Each row is a point. A path goes straight from each point to the next, and from the last back to the first. The post is the endless flat space through its rows: a point in 2 columns, a line in 3, a plane in 4, and so on, so that a path can go around it. Count how often the path circles the post. Going back the other way cancels.

Post:
[[-1, -5, -42],
[-20, 30, 36]]
Path:
[[0, 34, 18],
[26, 11, 85],
[3, -19, -4],
[-25, -3, -9],
[-44, 27, -35],
[-18, 39, -19],
[18, 10, -59],
[27, 6, 13],
[-16, -26, 34],
[-24, -19, -30],
[-19, -22, -15],
[11, -24, 50],
[47, -9, -39],
[-16, 53, 9],
[-47, 41, -10],
[-53, 1, -23],
[-5, -24, -35],
[27, -73, -47],
[-15, -9, -18],
[-63, 33, -2],
[-22, 37, -67],
[-6, 45, 42],
[40, -28, -34],
[34, 0, -22],
[5, 58, -10],
[0, -3, -82]]
Times around: 1

Post:
[[-23, -29, -7, 0, 30, 33, 0, -15, 0],
[7, -39, -19, -12, 18, 14, -25, -44, 9],
[-11, 9, 3, -40, -26, -25, -19, 38, -18],
[-26, -18, -17, -15, 30, -13, -17, 3, 30],
[-95, 32, 21, 6, 13, -19, -7, 1, -41],
[-31, 9, -7, -8, -53, 0, -24, -22, 3],
[-1, -27, 54, -9, 25, -13, 20, 16, -25],
[-18, 35, 21, 27, 8, -35, -4, 28, -27]]
Path:
[[-40, -18, 10, -7, 4, -2, 28, 5, -28],
[-39, -35, 12, 18, 7, -6, 3, 22, -1],
[-23, -36, 0, 0, 31, 4, -17, -2, 1],
[17, -2, -20, 20, -43, -1, -6, 6, -12],
[3, -43, -10, -26, 46, 4, 4, -7, -2],
[-16, 9, 7, -31, 32, -12, -16, 0, -21],
[-30, 13, -19, -1, 11, 12, -58, -5, -14],
[-4, -50, 28, -15, 65, -35, -6, 8, 3],
[-47, 5, 18, 34, 27, -9, 15, 12, -18],
[-11, 42, 9, 16, -62, -25, 4, -26, -18],
[-31, 32, 53, 0, 33, -29, -8, -2, -15],
[-31, 6, 13, 14, 12, 4, -8, 14, 2],
[-9, -39, -2, -11, -35, 7, -26, -1, -20],
[10, -11, -62, -64, -12, -31, -41, 15, -2],
[-26, 3, 8, -13, -8, -7, 7, 3, 33],
[-85, -20, 4, -69, 13, 51, -7, -20, 13],
[-23, 4, 1, -20, 18, -27, -47, 24, -10],
[-47, -20, 21, 17, 22, -14, 4, 20, -36],
[-22, -15, 35, 7, -21, 32, -7, 2, -38],
[2, 13, 26, 18, 52, 2, -1, 33, -10],
[-63, -3, 3, 4, 19, -8, -12, 25, -8],
[-34, -21, 41, 11, -3, 20, 32, 11, -27],
[-11, -1, -1, 15, 1, -9, -14, -55, -13],
[-34, 34, 15, 25, 18, 8, -1, 1, -43],
[-16, -21, 8, -26, -1, 27, -21, -14, -11],
[12, -27, 25, -22, 18, 4, -8, -16, -4],
[-24, 44, -30, -16, -24, 8, -2, 22, 21]]
Times around: 3
